Each point is reached from the start by the listed moves, each made once or not at all, plus a little noise. Is the number of moves made odd or even? Then give how often each move was made.

Moves:
(1): [-1.88, -1.52,  1.54]
(2): [ 0.91, -1.79,  0.60]
(3): [1.46, 0.56, 1.77]
Start: [1.16, 0.94, 0.78]
Points:
[0.85, 0.09, 4.19] => even (1, 0, 1)
[2.59, 1.55, 2.66] => odd (0, 0, 1)
[ 2.14, -0.76,  1.39] => odd (0, 1, 0)

Moves:
(1): [-0.68, -0.81, -0.35, -0.67,  0.60,  1.03, -0.07, -0.58, -0.90]
(2): [ 1.65,  0.20, -2.70,  2.22,  1.00, -2.23,  3.76, -1.61,  1.99]
(3): [ 0.18,  0.45, -0.24,  0.09, -1.39, -0.17,  0.22, -0.95, -0.85]
(4): [ 2.56, -1.50,  0.32, -0.11, -1.87, -0.08, -0.49, -0.23,  0.93]
(5): [-0.15,  0.65,  0.05,  0.80,  0.33,  0.44, -1.26,  0.50, -0.35]
(6): [ 0.97,  0.53, -0.65,  1.26, -1.46,  0.54,  0.74,  0.67,  1.07]
(7): [-0.30, -0.04, -1.90,  1.63,  1.50, -1.96,  1.97,  1.04, -0.04]
(8): [ 1.07, -0.19, -0.11, -0.54,  1.05, -0.59,  1.79, -0.71, -0.47]
Start: [ 0.71, -1.30,  0.15, -0.88, -0.96,  1.21,  0.20, -0.72, -0.13]
Points:
[ 2.62, -2.49, -0.01, -0.78, -3.22,  2.26, -1.35, -2.06, -1.51] => even (1, 0, 1, 1, 1, 0, 0, 0)
[ 4.66, -2.68, -4.19,  2.83, -0.50, -3.06,  5.49, -1.49,  2.95] => odd (0, 1, 0, 1, 0, 0, 1, 0)
[ 4.13, -0.27, -3.42,  2.67, -0.11, -0.79,  5.42, -1.94,  2.22] => even (0, 1, 0, 0, 1, 1, 0, 1)

Moves:
(1): [ 0.28,  0.12, -0.78,  2.98, -0.35, -2.83, -1.03, -2.62,  0.02, -0.49,
  1.10,  0.03]
(2): [ 0.91, -1.34, -1.20, -0.89, -0.04,  1.46,  0.76, -0.92, -0.58, -1.55,
 -0.14, -1.67]
(3): [-0.85, -0.13,  2.21, -1.32,  0.95,  1.15, -0.85, -1.53,  1.42, -0.63,
  2.20,  2.88]
(4): [-0.40,  1.30, -0.39, -0.16, -0.18,  0.85,  0.21,  0.08, -0.02,  1.38,
 -0.09,  0.97]
(5): [-0.79, -0.99, -0.82, -2.20, -0.37,  0.67, -0.86,  0.08, -0.22,  1.47,
  0.97, -1.32]
(6): [ 0.51, -0.86, -0.64,  0.64, -0.60,  0.86, -1.72,  1.30, -0.54,  1.49,
  0.24,  1.89]
(7): [-0.92, -1.05, -0.46, -1.07, -0.33, -0.48, -1.11, -0.92, -0.35,  2.02,
 -2.24,  1.12]
(8): [ 1.32, -0.28, -0.27, -1.56,  1.49,  0.52,  0.02, -0.44, -0.58,  0.00,
  0.69,  1.19]
(9): [ 0.70,  0.05, -2.17, -0.85,  0.09, -1.67,  0.93, -0.42, -0.01, -0.29,
  0.94,  2.05]
(10): [-0.26,  0.68, -0.08, -0.40, -0.22, -0.03, -0.85,  1.61, -0.30, -1.14,
 -1.84,  0.11]
(11): [ 1.97,  0.50,  0.71, -2.09, -1.25,  1.21,  1.37,  0.55, -0.47, -0.64,
  1.25, -0.59]
Start: [-0.57, -0.82, -0.44, -0.70,  0.01,  1.02, -2.05, -0.34,  0.42, -1.55,
 -0.30, -0.11]
Points:
[ 0.46, -2.00, -3.46, -1.34,  0.76,  0.36, -3.22, -5.04, -0.92, -0.46,
 -0.86,  1.17] => odd (1, 1, 0, 1, 0, 0, 1, 1, 0, 0, 0)
[-0.29, -1.46, -0.31, -2.59,  0.01,  5.25, -4.58, -0.04,  0.52, -2.17,
  0.11,  4.41] => odd (0, 1, 1, 1, 0, 1, 0, 0, 0, 1, 0)
[-1.90, -0.40, -1.41, -2.83, -0.74,  2.53, -2.74,  0.09,  0.20,  1.54,
  0.27, -0.31] => even (0, 0, 0, 1, 1, 0, 0, 0, 0, 0, 0)
[ 0.37, -1.91, -4.04, -5.00,  1.61,  0.72, -2.76, -5.89,  0.29, -1.77,
  5.23,  4.25] => odd (1, 1, 1, 1, 1, 0, 0, 1, 1, 0, 0)
[ 1.63, -1.40, -3.89, -1.59, -2.75, -1.97, -4.59, -0.72, -1.26, -0.71,
 -1.09,  4.51] => even (1, 0, 0, 0, 0, 1, 1, 0, 1, 1, 1)
[ 0.18, -2.31, -4.93, -0.01, -0.98, -1.72, -4.85, -2.22, -0.02,  0.53,
  2.98,  2.62] => even (1, 0, 0, 0, 1, 1, 0, 0, 1, 0, 0)

Moves:
(1): [ 0.21, -1.39, -0.47, -2.10,  0.45,  1.23, -0.10,  0.40,  0.10,  1.00,
 -0.16,  0.38, -0.67,  1.51,  1.01, -0.59,  1.15,  3.79]
(2): [ 0.52,  0.12, -1.20,  0.47,  0.92,  0.26, -0.47, -0.28,  0.34, -0.12,
 -0.34, -1.16, -0.57,  0.66,  0.63,  0.11,  0.13, -1.57]
(3): [ 0.45,  0.48, -0.15, -0.95, -0.39, -0.70, -0.06, -0.29, -2.18,  0.37,
 -0.28,  0.95,  0.08, -0.99, -0.68,  0.61, -0.51, -0.04]
(4): [-1.16,  0.02,  0.35, -1.66,  0.16,  0.51,  1.54,  0.12, -1.71,  1.04,
 -0.80,  1.27,  0.11, -2.00,  1.25, -0.15, -1.05,  1.04]
(5): [ 0.73,  1.27, -0.41,  0.66,  0.94,  0.79, -0.07,  0.86, -0.47, -0.19,
 -1.06,  1.29, -0.47, -0.30, -1.05, -0.73,  0.24,  1.48]
(6): [ 0.78,  0.36,  1.32,  0.05, -1.90, -0.61, -0.59, -0.24, -0.27, -0.50,
  0.88, -0.64, -0.43, -0.80,  0.64,  1.99,  0.80,  0.39]
(7): [-0.25,  0.19, -0.78,  0.09, -0.99, -1.17, -0.38,  0.57, -0.24,  0.33,
 -0.08,  0.19, -0.55, -0.95, -1.66,  1.30, -0.77, -0.37]
(8): [ 0.05, -0.21,  1.39,  0.98,  0.15,  0.55,  1.24, -0.33,  1.19, -1.08,
 -1.37,  0.59, -0.24,  2.57, -0.61, -0.44, -0.45, -0.82]
(9): [ 0.55, -0.80, -0.62, -0.35,  0.00,  1.07,  1.06,  0.34,  0.18, -0.16,
 -0.15,  0.52,  0.21,  0.69, -0.56, -0.46, -1.02,  0.61]
(10): [-0.16,  1.07, -0.36, -0.36,  0.42,  0.36,  0.69, -2.00,  1.80,  0.25,
 -0.93, -1.02,  1.69, -0.01,  0.83, -0.61,  0.90, -0.58]
(11): [-0.25,  1.15, -0.24,  0.24,  1.45,  0.17, -0.16, -0.44,  0.20, -0.06,
 -1.25, -1.53,  1.67, -1.04, -0.19,  0.37,  0.08, -0.50]
(12): [ 0.43,  0.45,  0.45,  0.25,  0.67, -1.07,  0.56, -0.25,  0.96,  0.67,
  0.04,  0.71,  1.04, -0.40, -0.30,  0.51, -0.51, -0.31]
(13): [ 0.57,  0.18, -0.36,  0.53, -0.04,  0.61, -2.10,  2.49,  0.06, -1.61,
 -0.55,  1.07, -0.17,  0.40, -1.02, -0.43,  0.39,  0.10]
(14): [-2.02, -0.05,  1.03,  2.26, -0.52,  1.70,  0.35, -1.14, -1.81, -1.21,
 -0.95,  1.47,  1.05, -0.22, -0.71,  1.44, -0.31, -0.89]
(15): [ 0.58, -1.25,  0.03,  0.06, -0.51,  0.12, -0.57, -0.17, -0.49,  1.05,
 -0.68, -0.55, -0.02,  0.06,  0.93, -0.34, -0.36,  0.73]
(16): [ 0.14, -1.92, -0.66,  0.60, -0.07,  0.78, -0.33, -0.92, -1.55, -2.19,
  0.08, -0.14, -0.73, -1.25,  1.10,  0.03,  0.60, -0.20]
(17): [-1.26,  1.15, -0.64, -0.30, -0.69, -0.43,  0.29, -0.36,  0.11, -0.28,
 -0.09, -0.26,  0.02,  2.41,  1.82,  1.13,  0.23,  1.63]
(18): [ 0.70, -0.38,  0.59, -0.46, -1.08, -0.27,  0.80,  0.82, -1.01,  0.26,
  0.51,  0.68,  0.61, -1.12,  0.12,  0.31,  0.99,  0.42]
Start: [ 0.81, -2.04,  0.98,  0.16, -1.28,  1.05,  0.74,  1.99, -0.17, -1.27,
 -0.24,  0.32, -0.61,  0.09,  1.60,  1.16,  1.08, -0.20]
Points:
[-0.21, -1.24, -1.71, -1.61, -0.57,  6.63,  1.30,  1.96, -4.22, -1.19,
 -6.18,  4.21,  0.74,  2.31,  3.91,  1.10,  0.83,  6.02] => odd (1, 1, 1, 1, 1, 0, 0, 0, 1, 1, 0, 0, 1, 1, 1, 0, 1, 0)
[ 2.17, -2.10, -1.01,  1.05,  0.68,  7.09,  0.21,  2.85, -1.27, -1.98,
 -5.85,  1.50,  2.75,  0.70,  1.53,  0.09,  3.26,  3.40] => even (1, 1, 0, 0, 1, 0, 0, 0, 1, 1, 1, 0, 1, 1, 1, 0, 0, 1)
[ 1.44, -2.21,  0.26,  1.80, -2.00,  2.88, -0.98,  0.96, -1.64, -4.45,
 -3.07,  0.29,  2.28, -3.17,  2.06,  5.47,  4.61,  0.15] => odd (1, 1, 0, 0, 0, 1, 1, 0, 0, 1, 1, 1, 1, 1, 0, 1, 0, 1)
[ 2.18, -2.64,  0.67, -2.33,  0.42,  0.84,  0.27,  1.22, -1.51,  1.75,
 -2.54,  0.39,  1.38, -0.74,  2.36,  1.73,  0.97,  3.55] => odd (1, 0, 1, 0, 0, 0, 0, 0, 0, 0, 1, 1, 0, 0, 1, 0, 0, 0)
[ 2.03, -2.49,  0.25, -0.75, -2.33,  3.15,  3.00,  1.25, -3.29,  1.10,
 -3.90,  4.85,  2.25, -1.63, -0.47,  2.55,  0.86,  4.65] => even (1, 0, 1, 0, 1, 0, 1, 0, 1, 1, 0, 1, 0, 1, 1, 0, 0, 1)
[ 2.08, -0.70, -1.04,  1.07, -1.01,  0.64, -1.56,  5.12, -0.84, -2.37,
 -1.88, -0.45,  0.35, -2.00, -0.55,  2.78,  1.95, -1.99] => odd (0, 1, 0, 0, 0, 0, 1, 0, 0, 0, 1, 0, 1, 0, 0, 0, 0, 1)
[ 2.48, -1.84, -0.77, -0.76, -1.33,  0.26,  2.97, -0.10, -1.89, -1.73,
 -2.28,  0.72,  3.42, -4.95,  0.28,  3.23,  0.95, -1.23] => even (0, 0, 1, 0, 0, 0, 1, 0, 1, 1, 1, 1, 0, 0, 0, 1, 0, 1)
[-1.10, -1.77,  1.79, -2.26, -4.52,  5.29,  2.67,  2.39, -2.70, -2.39,
 -2.43,  3.74,  1.83,  0.92,  5.00,  3.87,  3.15,  6.32] => odd (1, 0, 0, 1, 0, 1, 0, 0, 1, 1, 0, 0, 1, 1, 0, 0, 1, 1)
[ 0.71, -3.99,  2.72, -3.72, -4.57,  2.16,  3.46,  1.24, -5.53, -2.53,
 -1.30,  3.19, -1.92,  0.42,  6.29,  3.91,  2.83,  6.01] => even (1, 0, 1, 1, 0, 1, 0, 1, 0, 0, 0, 0, 0, 0, 0, 1, 1, 1)

Moves:
(1): [ 0.97, -0.19,  2.29, -0.89,  1.30,  1.15,  0.25, -2.37,  2.03,  1.45,
 -1.92,  0.33, -2.48, -1.26,  0.34,  0.64, -0.19, -1.29, -1.27, -0.23,
  0.37, -1.50,  0.71, -1.02, -0.13]
(2): [ 0.46,  1.17,  0.17,  0.35, -0.18, -0.63, -1.41, -0.74,  0.17, -0.13,
 -0.79, -0.61, -0.67,  0.41, -0.20,  0.59, -1.08, -0.50,  0.20, -1.00,
  0.67,  0.55,  0.59,  0.62,  1.73]
(3): [ 1.77, -1.20,  3.05, -0.64,  1.15, -0.94, -0.42,  1.99, -1.64, -0.50,
 -0.62,  1.99,  0.64,  1.60, -0.27,  1.31, -2.37, -0.76, -1.86, -0.29,
  0.57,  0.38, -1.34, -0.15, -0.78]
(4): [-0.58, -0.46,  0.12, -2.36,  1.85, -1.47, -0.73,  1.04,  1.23,  1.92,
  2.45,  0.91,  1.37,  1.08, -0.41, -0.15, -1.67,  1.08,  1.10, -0.43,
 -2.23, -1.71, -0.56, -1.66,  1.99]
(5): [-1.19, -0.81, -0.07, -2.55,  0.99, -0.48, -1.77,  1.33,  0.18,  2.01,
 -2.82,  0.99, -0.45, -0.90, -1.40, -0.42, -1.13, -0.25, -0.81,  2.81,
  0.12, -0.38, -2.26, -0.46, -0.35]
(6): [-1.09,  1.79,  1.14,  1.10,  0.01,  0.30,  0.20,  0.44, -0.42,  0.37,
 -0.03, -0.56,  0.43,  0.27,  1.04, -0.08,  0.45, -0.78, -1.13,  0.15,
  0.50, -0.63,  1.98, -1.08, -0.57]
(7): [ 0.13,  0.46,  0.20, -0.44,  1.36,  0.47,  1.30,  0.37, -0.09, -0.64,
  0.46, -1.38,  0.14,  0.02,  0.40, -0.41,  1.11, -0.03,  0.28, -0.23,
  0.46, -1.03, -0.11, -0.71, -0.11]
(8): [-0.49, -0.39,  0.57,  0.68,  0.33,  0.28, -0.04,  0.58,  1.90, -0.70,
 -1.36, -0.44,  0.09,  0.12, -0.48,  0.40, -0.71,  0.16,  0.79,  0.06,
 -0.64, -0.95,  0.48,  0.26,  0.60]
(9): [ 0.33, -0.29, -0.08,  0.15,  0.76, -1.08,  0.83,  0.73, -2.05,  0.92,
  0.11, -1.28, -1.30,  0.26,  0.08, -0.59, -1.10, -1.25,  0.50,  0.01,
  1.13, -1.64, -0.89,  1.88, -0.96]
(10): [-0.92, -0.83, -0.63,  0.13, -1.00, -0.21,  1.08,  0.13,  0.95,  0.28,
 -0.23,  0.85, -0.50,  0.99,  0.10, -0.23,  0.05,  0.31,  0.34, -0.10,
  1.32, -0.20, -0.09, -0.49,  0.56]
(11): [ 0.13, -0.89,  1.25,  2.19, -0.25,  1.75,  0.35,  0.74,  0.72,  1.11,
  1.93,  0.62, -0.37, -0.45,  0.75,  0.24, -1.17,  1.86, -0.34,  3.01,
  0.59, -1.50,  0.69, -0.68,  2.44]
(12): [ 0.61, -0.46, -0.79,  0.75,  0.44, -0.88, -1.34,  1.07,  0.43, -0.05,
  0.49, -2.19,  0.23, -1.40, -0.75,  0.19, -0.38, -1.67,  0.46,  0.03,
  0.56,  0.19, -0.55, -2.48, -0.21]
(13): [ 1.73,  0.07,  1.02,  0.85, -1.02,  1.14,  0.11,  0.69, -0.39, -0.79,
 -0.16, -1.00,  0.70,  0.32,  0.81, -0.30,  0.80, -0.07, -0.23,  0.65,
 -1.36, -0.77, -0.65, -1.00,  0.29]
(14): [-0.89,  0.31, -0.25, -0.03,  0.97, -0.46, -0.18,  0.71,  0.34, -0.94,
  0.28,  0.18,  0.52, -0.50,  0.72,  0.16,  1.76, -0.32, -0.12,  0.59,
 -0.05, -0.64, -1.22,  0.59,  0.05]
(15): [-0.57, -1.38,  1.02, -0.92, -1.21,  0.26, -0.26,  0.53,  0.00,  2.04,
  1.84, -1.27, -0.40,  1.98,  1.26,  1.47, -1.04, -0.45, -1.21, -1.99,
 -0.41,  0.32, -1.67, -1.36, -2.80]
(16): [-1.28,  0.02,  0.77,  0.19,  0.23, -0.66,  1.39,  2.69,  0.50,  0.23,
  0.08, -0.71, -0.63, -0.48, -0.09,  1.50,  0.30,  0.43, -0.21, -0.98,
 -0.65,  1.21,  0.54,  0.56,  0.97]
(17): [-0.76, -0.23, -1.12,  1.16, -0.25,  0.18, -0.65, -0.11, -0.35, -1.86,
 -1.02, -0.23, -0.78, -1.35,  1.17,  1.14, -0.43,  0.99, -1.16, -0.44,
 -0.43,  0.13, -1.50, -1.91, -0.86]
(18): [ 1.29,  0.54, -1.66, -0.25, -1.26,  0.20, -0.29, -0.70, -0.28,  0.61,
 -0.47,  0.94,  0.00,  0.41,  1.31,  1.47, -0.96, -1.40,  0.50,  0.22,
 -0.15, -0.25,  0.41,  1.03,  0.37]
(19): [ 0.86, -0.17,  0.72,  1.13,  0.92, -0.29,  0.71, -1.14, -0.12, -0.80,
 -0.28, -1.70, -0.41, -0.10,  1.80, -1.53, -1.63,  1.05, -2.83,  1.43,
 -1.91,  0.69, -0.03,  0.89, -1.01]
(20): [ 0.95, -0.18,  0.26, -0.12,  0.24,  0.22, -0.33,  0.79,  0.70,  0.04,
  1.00,  0.25, -0.75, -0.23,  1.20, -0.05, -0.97,  0.85,  0.26, -0.04,
 -1.10, -0.31,  0.86, -0.51, -0.35]
(21): [ 0.54,  0.56,  2.19, -2.58, -1.13,  0.14,  0.54, -0.58,  0.13, -0.04,
 -1.32,  0.13, -0.67, -2.53, -0.03,  0.53,  1.48,  0.04, -0.86,  2.34,
  0.22, -1.91, -1.33,  0.60,  0.25]
(22): [ 0.35,  2.23, -1.02, -0.79,  0.85,  0.07,  1.17,  0.66,  0.64,  2.05,
 -0.51,  0.52,  0.50, -1.13,  0.53, -0.32, -1.19,  0.81, -0.45, -0.48,
 -1.25, -1.13,  0.09,  0.01, -0.17]
(23): [ 0.17,  1.15,  0.66, -0.77, -0.28,  0.70,  1.64, -0.23,  0.80, -0.63,
  1.26, -0.47, -0.71,  0.09, -0.94,  1.10,  0.78, -1.05,  0.34,  0.17,
 -0.48,  0.42, -1.64,  0.24, -0.51]
(24): [ 0.34, -0.86, -2.63, -0.83, -0.30, -0.40,  0.77, -0.14,  1.32, -1.25,
 -0.90, -1.10,  0.47,  1.80, -1.45, -1.01,  2.78, -2.06, -2.12, -1.24,
 -0.60, -1.39,  0.07,  0.18,  0.73]
Start: [-0.96,  0.15, -1.48, -0.28, -0.13,  0.09, -1.17,  0.12, -1.09, -0.11,
  0.44, -1.89, -1.54, -0.07, -1.77,  0.36,  0.01, -1.20,  0.68, -1.53,
 -1.62,  0.58,  0.25, -0.25, -0.35]
Points:
[ 2.79,  2.19,  4.05, -2.83,  2.78, -0.03,  1.44,  1.55, -1.14, -0.63,
 -5.12, -2.33, -5.43, -3.04,  1.94,  2.63, -1.19, -3.06, -3.68, -0.45,
  0.05, -7.12, -5.44, -2.14, -0.58] => odd (1, 1, 1, 0, 0, 0, 1, 0, 1, 1, 0, 0, 1, 1, 0, 0, 1, 0, 0, 0, 1, 1, 0, 0)
[-0.73,  1.66,  2.87,  1.39,  2.83,  2.70,  0.60, -2.28,  4.73, -3.63,
 -4.16, -6.27, -5.39, -3.71,  1.95,  1.13,  2.35, -1.71, -8.01,  3.04,
 -2.30, -7.41,  0.60, -2.43,  2.75] => odd (1, 1, 0, 0, 0, 1, 1, 1, 0, 0, 1, 0, 0, 1, 0, 0, 1, 0, 1, 0, 1, 0, 0, 1)
[ 0.41, -0.82,  5.53, -3.08,  5.07,  0.74, -0.68,  4.80,  5.19,  5.34,
  4.37, -1.84, -2.07,  0.11, -1.08,  5.48, -6.04, -2.93, -1.90, -1.12,
 -4.54, -5.64, -4.81, -6.81,  0.16] => even (1, 0, 1, 1, 0, 0, 0, 1, 0, 0, 1, 1, 0, 1, 1, 0, 0, 0, 0, 0, 0, 1, 1, 0)
[-1.33, -0.22,  0.85, -1.17,  1.32, -2.38, -0.09,  6.83, -0.59,  1.85,
  4.68, -3.49, -2.96,  4.92,  1.08,  7.61, -3.81, -5.31, -4.69, -3.80,
 -3.19, -4.15, -4.21, -1.78,  1.34] => odd (0, 1, 1, 1, 0, 1, 0, 0, 1, 0, 1, 0, 0, 1, 1, 1, 1, 1, 0, 0, 0, 0, 1, 1)
[ 1.78, -3.42, -0.71, -2.51,  0.26, -1.33, -4.65,  2.69,  0.82, -0.53,
 -4.97, -3.00, -3.98,  3.46,  1.25,  3.62, -7.61, -3.55, -7.46, -2.02,
 -5.81, -0.65, -4.13, -1.68, -3.22] => even (0, 1, 1, 0, 1, 0, 0, 1, 0, 0, 0, 0, 0, 0, 1, 0, 1, 1, 1, 1, 0, 0, 0, 1)
